Each row of a before or after table is a point. The points were changed in one or more steps. Then noise was added and the rows were shuffled. The steps act on how far a point lies along the listed directions, d1 being the first. Write out the steps. A step turns or swaps two directions, mirrors them in a line or flattens them onto one, adds a multiple of one to another, or multiplies one. Angles are multiples of 10 degrees, from the lower direction toward the higher: turns from -170 to 170, lines from 10 to 170 but not 90. Use the fewest steps. Two steps may share a direction if one is a turn and the other turns, adds or multiplies; they go together, in the order done. Otherwise the lowest direction goes first.
In the rows, zero is written as 128.

Directions:
(1): [ 88 159]
(2): [159 168]
Before, 12 rows:
[[ 84 129]
 [ 83 100]
 [136 151]
 [168 118]
 [141 157]
 [121 172]
 [189 118]
 [159 115]
 [101  94]
 [160 152]
 [181  79]
 [ 75  64]]
After (12 x 2):
[[116 172]
 [ 90 135]
 [168 109]
 [ 94 101]
 [201  90]
 [182 120]
 [110 146]
 [107 149]
 [106 105]
 [ 75  93]
 [167 145]
 [100  61]]
Steps: mirror d1 and d2 in the line at 40 degrees

Directions:
(1): [121 169 103  74 137 176]
(2): [138 162 103 101 103  62]
Before (8 x 6):
[[123 137 108 123 128 154]
 [136 122 144 141 110  87]
 [126 117 163 152 138 131]
 [143 148 115 135  91   7]
 [102 155 137 117 147 152]
 [122 154 119 144 140 135]
 [138 123 127 143 123 134]
 [125 140 111 134 127 100]]
After, 8 rows:
[[139 137 117 129 120 126]
 [124 144 124 158 139 128]
 [133 155 136 113 125  99]
 [109 122 157 158 140 110]
 [110 176 108  71 153 230]
 [127 155 124  93 126 153]
 [117 139 114 127 145 154]
 [128 110 125 159 122 125]]
Steps: turn d1 and d2 by -140 degrees

Directions:
(1): [146 118 193  79 115 101 107 128 129  70 117 186]
(2): [ 58 166 163 137 168 116 109 140 106  82 130  76]
(3): [107 134  51 108 140 134  59  94 131  97 145 158]
(4): [100 167 132 153 167 133 123 161 116 171  89 205]
(5): [129 161 161 139 133 134 131  19 135 150 106 128]
(6): [107 198 122  62 100 135 167 135 140 146 178 137]
Before:
[[122 148 136 110 104 158 155   7 144 129 164  57]
 [ 64 147 117  82  98 130 143  94 133 109 185  53]
 [113 144 133 111 101 157 129  99 139 117 184 102]
 [108 204 126  78 142 171 139  88 133 102 166  95]
 [ 90 170 121 133 142 120 121 190 106 178 113 173]
 [144 103 132 153 152 122 116 238 108 135 115 177]
 [ 92 126 161 136 171 114 129 194  89 135  81 197]
 [ 98 130 119  84 127 130  62 139 117  29 137 153]
 [129 110  93 102 109 110 100 144 132  53 187 123]
 [ 79 162  90 160 158 144 115  88 122 127 155  95]
 [124 134  91 103 114 138 108 147 118 158 109 186]]
After, 11 rows:
[[124 137 209 187 149 150 181  59 122 172  88  84]
 [129  85  56  72 119 124  75 117 118  83 145 176]
 [136 120 172 161 137 108 152 209 114 126 119 174]
 [145 115 166 189 188 162 118 108 112 117  65 111]
 [112  68 177 205 143 120 150 132 112 161  69  97]
 [141 116  62  81 114 125  91 189 128  92 181 150]
 [117 116 182 182 140 152 133 131 121 138 118 115]
 [147 109 164 135 129 137 114 182 113 117  72 227]
 [ 75 156 104 104 139 131  86 146 107 121 120 144]
 [131 119 104 201 159 149 135 105 120 176 112 144]
 [102 113  60 124 134 120  50 129 108 111 139 128]]
Steps: turn d2 and d6 by -130 degrees; swap d3 and d4

Directions:
(1): [121 118 167 122 139  71 129  67 168 149 102 128  51 164 143 130  97 196
 150 145]
(2): [ 93 103  97 107  58 179 143  86 161 108 110 162 164 159 190 166 124 137
 107 165]
(3): [181 112 106 128 145 105  74 143 219 154  89 154 160 112 125 180 128  98
 163 103]
(4): [102  93  69  94 190 107  98 148 120 121 148 113 149 137 108 128  57 130
 116 207]
(5): [119 146  64 184 112 117  93 110  59 157  87 151  87 125 113 173 169 122
 153 169]
(6): [119 144 154 118 198 171 178  80 116 139 116  78 159 140 138 174 142  98
 199 145]
Before, 9 rows:
[[160 160 193 160 114 159 159 114 119 133 104 109 136 109 122 134 203  88
  159  49]
 [136 146 150 130 150 141 171 136 106 137 126  90 135 123 121 131 156 103
  145 134]
 [157 173 183 187 125 157 150 123  87 157 111 133  88  76 124 128 213 122
  165  58]
 [130 148 145 168  93  91 126 114 112 147 104 148  45 132 118 127 159 164
  141  95]
 [100  96  86 103 100 185 127 150 109 120 138 149 186 121 155 170 140  95
  114 158]
 [115 147 132 136 117 163 151  85  82 138 100 125 129 151 163 163 161 116
  153 134]
 [119 115 144 144  74 145 131 127 118 126 132 132 140 138 164 115 152 139
  107 137]
 [128 116 105 108 128 102  87 113 180 155  99 151 128 138 146 164  93 135
  141 153]
 [105 166  90 184 162 151 134 122   7 149 111  95 135 107  78 129 185  76
  181 154]]
After:
[[144  98  97 116 192 111  84 183 119 153 137 123 154  96  95 156 117  95
  148 145]
 [141 133 123 129 169 116 111  97 123 158  84 125 120 146 141 176 131 115
  179 142]
 [111 132 132 154  74 106 129  91 130 142  94 161  55 153 143 143 144 177
  133 124]
 [ 67 118  44 147 137 163 121  68  71 137  84 127 157 148 134 178 134 102
  170 228]
 [ 91 102 153 104 171 100 146  56 134 134 111  96  83 176 137 133  81 173
  148 191]
 [143 171 155 146 127 120 122 158  89 150 136 119 110 100 102 106 158 109
  133  81]
 [ 78 104 130 124 148 123 141  50 122 149 104 138  57 150 163 152  94 203
  146 205]
 [153 101 138 139 130  90  86 140 162 154 116 130 131 134 137 130 120 140
  139 140]
 [116 122 127 110 142 143 166 112 139 135 114 100 143 145 144 153 126 121
  140 178]]
Steps: mirror d1 and d4 in the line at 140 degrees; turn d2 and d3 by 130 degrees

Directions:
(1): [118 148 108  92 115 141 120 167 168 125 162  79  89 178  87 183 155  59
  95  63 160 124 192  92 113 100 185 167 129 157 154  65 103 121 139 189
 165 127 109 120 157 135  92 156 182 115  85 120]
(2): [ 71 122 139 123  83 194 139  99 107 139 129  92 103 179  58  76 122  76
 141 143 172 100  76 136 117  99  43 143 103 144  91 181 172 118 165  99
 130 160 153 146  96 161 114 165 199 112 121 131]
Before (8 x 48):
[[ 89  93 145 146 111 172 129  64  69 153  96 149 145 118  87  34  95 164
  154 195 155 127  25 159 123 125  20  89  99 127  87 217 176 122 138  67
   87 157 151 144  83 136 142 121 139 132 161 150]
 [154 128 117 125 154  86 133 146 148 119 140 138 133 108 162 168 125 118
  100 103 103 148 173  95 124 140 164 115 140 115 146 107  90 138 120 145
  144  93 120 111 165 100 152 103  85 123 110 119]
 [121 144 133 137 123 149 118 110 117 138  99 120 122 137 124 104 122 117
  137 140 135 108 130 139 119 133  89 116 102 127 129 150 144 136 120 128
  133 136 128 141 118 143 127 148 142 129 129 139]
 [129 152 122 118 131 147 142 158 135 135 132 100 124 153 122 141 142 121
  121 125 148 128 146 130 122 115 140 154 113 127 128 114 125 144 142 170
  127 125 121 127 139 149 111 139 135 132  97 121]
 [120 119 129 143 127 142 126  99 102 145 110 153 136  95 143  81 113 151
  134 137 123 119  93 158 125 144  90 120 124 127 117 184 147 123 135  87
  105 136 132 149  79 107 155 112 109 117 154 140]
 [161 110 138 164 152  86 125  87  70 131  84 191 173  74 194  91 114 211
  161 218  84 131  69 175 143 169  74  85 132  80 136 183 153 139 110  69
  106 128 129 143 109 114 169 107  61 143 197 139]
 [161 123 114 125 151  92 129 136 130 122 133 132 150 100 179 146 122 176
  119 129  99 154 142 124 121 135 194 140 132 114 154  89  95 138 116 156
  123  90  93 114 139 111 137 111  68 139 139 126]
 [184 109 148 161 167  48 120  95  89 121  85 207 183  53 216 107  91 248
  157 168  39 144 109 161 145 167 122  67 146  93 111 165 132 160  91  80
   85 101 144 143 100 103 182  72  19 152 192 136]]
After, 8 rows:
[[114  92 145 156 130 144 126  67  68 150  88 173 164  87 123  42  92 201
  155 204 131 139  30 164 129 142  40  75 109 115  96 211 164 128 121  65
   78 145 146 139  89 122 157 101  99 141 174 151]
 [112 131 116 107 118 136 138 141 150 125 154  95 101 162  98 155 132  57
   95  87 146 127 162  86 111 110 129 140 124 138 131 117 109 129 150 149
  159 115 131 120 154 126 128 139 154 107  88 118]
 [149 150 122 126 147 124 141 161 134 132 126 121 139 128 152 147 140 149
  124 132 130 138 150 135 128 130 156 142 121 117 135 109 115 148 129 169
  119 114 117 123 144 137 122 122 104 139 107 121]
 [138 144 133 145 138 128 118 112 117 134  93 140 136 114 151 110 120 143
  138 146 118 116 135 142 124 146 103 105 110 118 136 145 136 139 108 127
  125 126 123 137 122 133 136 134 112 137 139 140]
 [102 127 114 100  99 163 135 130 132 131 154  71 105 176  89 127 131  87
  114 106 159 126 128 112 102  91 143 176 109 146 134 105 123 125 158 162
  146 120 107 128 123 147 104 161 166 116 109 126]
 [ 57 120 148 110  62 194 132  82  94 139 126  79  87 212  30  66 111  65
  144 121 163  84  79 135 107  79  18 141  97 158  66 197 191 130 179  91
  132 164 172 169  69 178 113 177 223 106 129 133]
 [ 80 116 137 132  86 178 133  78  73 142 110 109 112 173  76  64 126  94
  153 190 163  93  50 158 119 113   6 132 101 122 108 202 190 120 167  76
  136 168 147 159  89 161 125 174 192 114 156 138]
 [107 120 129 138 117 155 128  98 102 147 113 140 127 110 124  77 116 134
  133 131 135 113  90 155 121 134  80 127 119 133 113 188 153 121 143  88
  110 142 134 151  75 114 148 123 129 114 148 140]]
Steps: mirror d1 and d2 in the line at 150 degrees
